Rows are points. To make a cloud, some directions were put in groups of two or more. Within a group, all points are equally far from the middle, so they leave a hole (a ring in 2 directions, a hollow ball in 3). The other directions are filled evenly. Then the cloud was stretched, turned, moved and blurred a little. Count the holes, and give their numbers of directions, smallest first.

Cloud:
[[ -6 -63]
 [ 26  39]
 [ 56 -32]
 [ 55  25]
 [ 43  34]
 [ 66   2]
 [ 25 -56]
 [ 65 -13]
 [ 42  35]
 [  9 -61]
 [ 21 -58]
 [-26 -59]
 [ 42  34]
 [  6 -63]]
Holes: 1 (2)

Cloud:
[[ 22  -3 -42 -86]
 [-28 -25  33  15]
 [ 16  45  40  13]
 [ 77  -2 -23   5]
 [-17   7  -4 -33]
 [-43  15  45  12]
 [ 14 -11  34  -5]
 [ 48 -58 -28  38]
 [-14 -10  -8 -49]
 [  8  -8 -42  78]
 [ 15  64  38 -24]
 [-14  14  52  30]
 [-68 -28  48  18]
 [ 45   1  -8  76]
 [ -2  -8  -1  95]
 [-51 -15   3  34]
 [ 35  61  17   6]
 [ 55   3  -8  -7]
 [-54 -14 -43  34]
 [-41  37 -10  28]
 [ 24 -66 -52  55]
 [ 15  18  28 -21]
 [-33 -18 -54  41]
 [ 71  -5  14  26]
 [-76   4  33  24]
 [ 48  29 -49 -31]
 [-36 -38  27  28]
 [-76 -16  32   7]
 [ -2 -18  -8 -17]]
Holes: 0

Cloud, 53 rows:
[[-20  46  -9  -5 -20  -2]
 [-43  10 -13  -8   6  54]
 [  7  15 -45 -48 -55  48]
 [-37 -39 -20   5 -27  11]
 [ -3   6  55 -50   9  34]
 [ 24 -33 -11 -38 -15  20]
 [-20   4 -56 -39 -18  38]
 [-40  52   1 -45  -8 -19]
 [ 58  23 -48   6  -6  32]
 [-43 -25  52  23 -30  -9]
 [ 10  17  44 -19 -76  30]
 [-46 -32  23  -9 -22  71]
 [-51   3  49 -36  -3 -14]
 [ 13 -10 -24 -50  -1   4]
 [-16   9  88 -18 -51  24]
 [  4   2 -44   4 -18  25]
 [-14 -11  21  -7 -14  29]
 [-28   6 -20   2  47   5]
 [-34   8  54 -30   4  37]
 [  2  45  95  -5 -20  29]
 [-66 -16  13 -23 -31   9]
 [ 28  44  30 -37 -51  -3]
 [ -2  -1  35  14 -27 -40]
 [-28  28  -5  31  41  66]
 [-71  -3  69 -28  12  -1]
 [-59  28  10 -26  -6  -3]
 [-25 -41  43 -16  40  13]
 [  5   9  83  22  11   6]
 [ 16  34   2 -35 -57   9]
 [-16 -20   8   2  28  15]
 [-14  11 -38 -15 -37  18]
 [ -5  48  -3  26  -7   1]
 [ 35  53 -35  33 -43  24]
 [  9   3  16  -5  22  74]
 [ 28  -4  18  11   2  35]
 [  0  42  67  45  12  13]
 [-56 -13  55 -35  -2  20]
 [ 23  16  80 -10  -4  36]
 [-31  15  67 -36 -12  -7]
 [-17  21  33 -28  -3  82]
 [ 30  -6 -16   3 -37   4]
 [  4 -17  -6 -10 -47  30]
 [-38  21  15  -5  41  37]
 [-30  14 -28  13  15  69]
 [ 18  46  50 -10 -41  19]
 [-62  29  -4  33   2  34]
 [ -6  26 -56   4   2  20]
 [ 52 -20 -27   4  -3  43]
 [ 12  50 -25   9 -54   6]
 [-27  36  13  28  44  -4]
 [ 34  36 -13 -25  -1  -3]
 [ 23  21  31   1 -65   7]
 [-12  24  24 -15  65  39]]
Holes: 0
